Each row is a point. A path goes straight from each point to the next, and from the last back to the first. The post is the endless flat space through its rows: a point in 2 columns, a line in 3, a plane in 4, and so on, so that a path can go around it. How many times does the path go around the post? Going back the other way cancels.

Post (1 x 2)
[[ 7 12]]
Path (21 x 2)
[[ 41  13]
 [ 50  43]
 [ 10  57]
 [-29   7]
 [-28 -19]
 [ 13  -2]
 [ 25  15]
 [ 47  53]
 [-12  41]
 [-23   5]
 [-25 -35]
 [ 18 -17]
 [ -5  -4]
 [  6  -8]
 [ 52  -3]
 [ 60  52]
 [ 13  52]
 [-30  14]
 [-25 -18]
 [-16  -4]
 [  1  -9]]
Times around: 3

Post (8 x 9)
[[ -3  10 -19 -51  14 -11  13  -1   4]
 [ -7 -16 -22  -5   0   7  14  -7 -13]
 [  2  15 -20 -10 -15  -9 -17 -21 -35]
 [ 18   0  -8  27 -29   9  -9 -16  26]
 [ 20   9  -8   0   2  15  45 -14  37]
 [  8  11  -9  25 -13  -7   7  -7  14]
 [ 35   1  -3  24 -13  17   2  14 -14]
 [ -8  20   0 -21   7   7  -9  -7  19]]
Path (10 x 9)
[[  0  28   3  19  -2   9  -6  19  -7]
 [ 13  -6 -13  35  -7  32  -4   0   4]
 [ 18   2 -15 -19   1 -13   6  -9  16]
 [ 28  13  -3  -6  17  27  -3  11 -21]
 [-11  10 -19  12   2  -8  20   6  26]
 [ 20  12 -10 -12 -18  21  12  -6   3]
 [ 11   9  -3  60 -15  23 -35  11  19]
 [-12  15 -17   8   2  -3  15 -38 -14]
 [ 26  10  16  35   9  28   5 -12 -21]
 [  2  -6 -41 -24   9   5  32 -22  10]]
Times around: 0

Post (17 x 18)
[[ -9   6   0  15  18  14  11  -9  -5  -3  -1   6   4   0 -11   2  -1  -7]
 [  6 -11  15   0   0  24  10   1   9 -10   4   6  -6   7 -35  -6 -24   4]
 [ 22 -22  25  10  20 -31  30 -43 -12   5  19 -31 -22  27  -4  13 -16 -15]
 [ -1  -3 -15 -10   9  18  -2  -5   2  -7  -9   9 -11   0 -11  -3  16  10]
 [  3  -2   5 -11  -2   7   4   9 -15  18  -6  -1 -13  -7 -16  11 -12   9]
 [-15 -27   6  -4   1 -14  13  23   3  22  -4  -6  12 -15  -9  15  10  -7]
 [-27  11  -9 -13  -4   7  -2 -12  -3 -10  18   7   8   1   3   2   9  -1]
 [  1  -8  -3  -9 -14   9   2  -3  -2   3  -6  21   8  -8   4  12  -6   0]
 [ 24   6   0 -20  -7 -13  -1  13   2  34   1  12  16 -12 -14  -3   5   8]
 [  6  -7  -1  22 -51  -6 -19  17 -16  35  -7  -3 -21  -5 -13 -14   1  19]
 [ -1  16  10  15 -26  -8   8  11   0 -17  -5 -14   6 -22  -2  12   3 -20]
 [-12  -2  15  12 -10  -1  -6   5   3   3 -11  17 -17 -10  -8  15   2 -12]
 [ -3  -7   0   2  -1   6 -17  -9  -4   5   1   4  -4  -9  -3   7  -6 -26]
 [  1   2   4  -5   0  11  -5  18  -6  -4   7   9   8   2   6  10   8  -7]
 [-10 -20   2   7  17   8 -10 -45  -6   4  19 -22   0   5  -1  23  14  21]
 [ -3  -4  20   1   0  10  -5  -8  -2  -1 -18   1   0   1  -1  -4  -3  -6]
 [ -8   1   4   3   2  -3  -2  -2  -1 -14   6   5  -9 -14  11  -4  -3   0]]
Path (28 x 18)
[[ -7 -18  33  11 -28 -17   0   9  -3  32 -18 -19 -14 -19  -1 -21 -21  14]
 [  2 -14   6  -8   3  18  -7 -37   2  22  -2  10  -4 -15 -14  27   6   3]
 [ 25  -2  -4   3 -21 -15  -3   1 -18  14   3  26   6   6  -5   6  10 -24]
 [  8   8  -7 -14   2  -2  19 -19   0   5 -16  32  14 -26   4  19  17  12]
 [-11  -9   8  -2 -19  20  14   7  -1  -2  10   3   3   9   7   7  14   3]
 [  7 -10  17  26 -17 -23  14  16   9  10  -7   1 -20  -9  -4  -3 -28 -11]
 [  6  -1  -3  10  31  16   7  15 -14   0  -2 -17  13   0  -6  20  15   7]
 [-24  -6 -16   1  -1   1  -3  16 -20  13   4  -3  25 -11 -10  25  16 -19]
 [-16 -14  12  -8  -2  -3  -8 -22  -2 -13  -3   2   4  -7   5  19  20 -15]
 [  0 -21  19   3 -23 -21 -15  26   1  33 -26   5 -17 -12 -15 -28 -19 -15]
 [ 14  18  -4  -9 -10  -9 -18 -27 -19  26  -7   7  13   6  -2   0 -17 -17]
 [ 14   3   9 -20 -10 -11 -11  -2 -15  12  -4  12  14  -1  18 -18 -15 -26]
 [  3  -6  -7  -6  -6   3  -8 -15   5 -15  19  20   3 -26   6  33  30  -6]
 [ -4  12   6  19  17   2  -8   8  -7 -17  12   9   8 -32  14   7  15 -44]
 [-15 -10   3   2 -47  -6 -60   5  10  16 -20  41   4 -48   5  -6 -13 -26]
 [-12  -2 -12   9 -28   9 -16  -1 -11   7  -9  28 -26 -13 -12   8 -13  -1]
 [-16  19  -2   5 -16  -8   3 -10 -25  11   3  -9  -6   5 -10 -11  25  26]
 [ -9  -5 -17  -2   5  15  -9   1  -1  18  17  16  22 -16  -2 -16   4  -5]
 [  4  -7   3 -14  -9  -7  -5  12   4  16   8 -18 -14 -15 -14  17   8  -6]
 [  0   7  -5   0 -14   3  21  18  -9  -5  -5  12  -8  -8  -1  -8   7   7]
 [-25 -21 -35   2  10  12   2   9 -15   0 -16   8 -10  18 -21  -8  40  -3]
 [  3   6  14  -7  11  -1  17  -2 -14 -14 -17  -3 -11   4   1  31  -4 -15]
 [  1  -7  15 -21  11   3  32  -9  10  -8  -4 -12  -9   3 -10   9 -27  30]
 [  6 -24   1 -19   0 -19  -5 -17  27   1   6   2 -17 -22   3   4  16  16]
 [  3 -14   8 -18   2   2  18   3   1   7  -2   6 -16  11  -6  -3  14 -22]
 [  0 -23 -12   7 -33  -6 -15   1  16  25  -7  32   4 -19  20 -21  -4  13]
 [-16  25  -3 -10  12  -4  -3 -19  -2  -6  23 -18  -3  -5  -9  26 -15 -15]
 [-32 -28 -12 -10  18   5  -3  30   8  -2 -12 -15  -3 -18   3  22  16  -4]]
Times around: 0
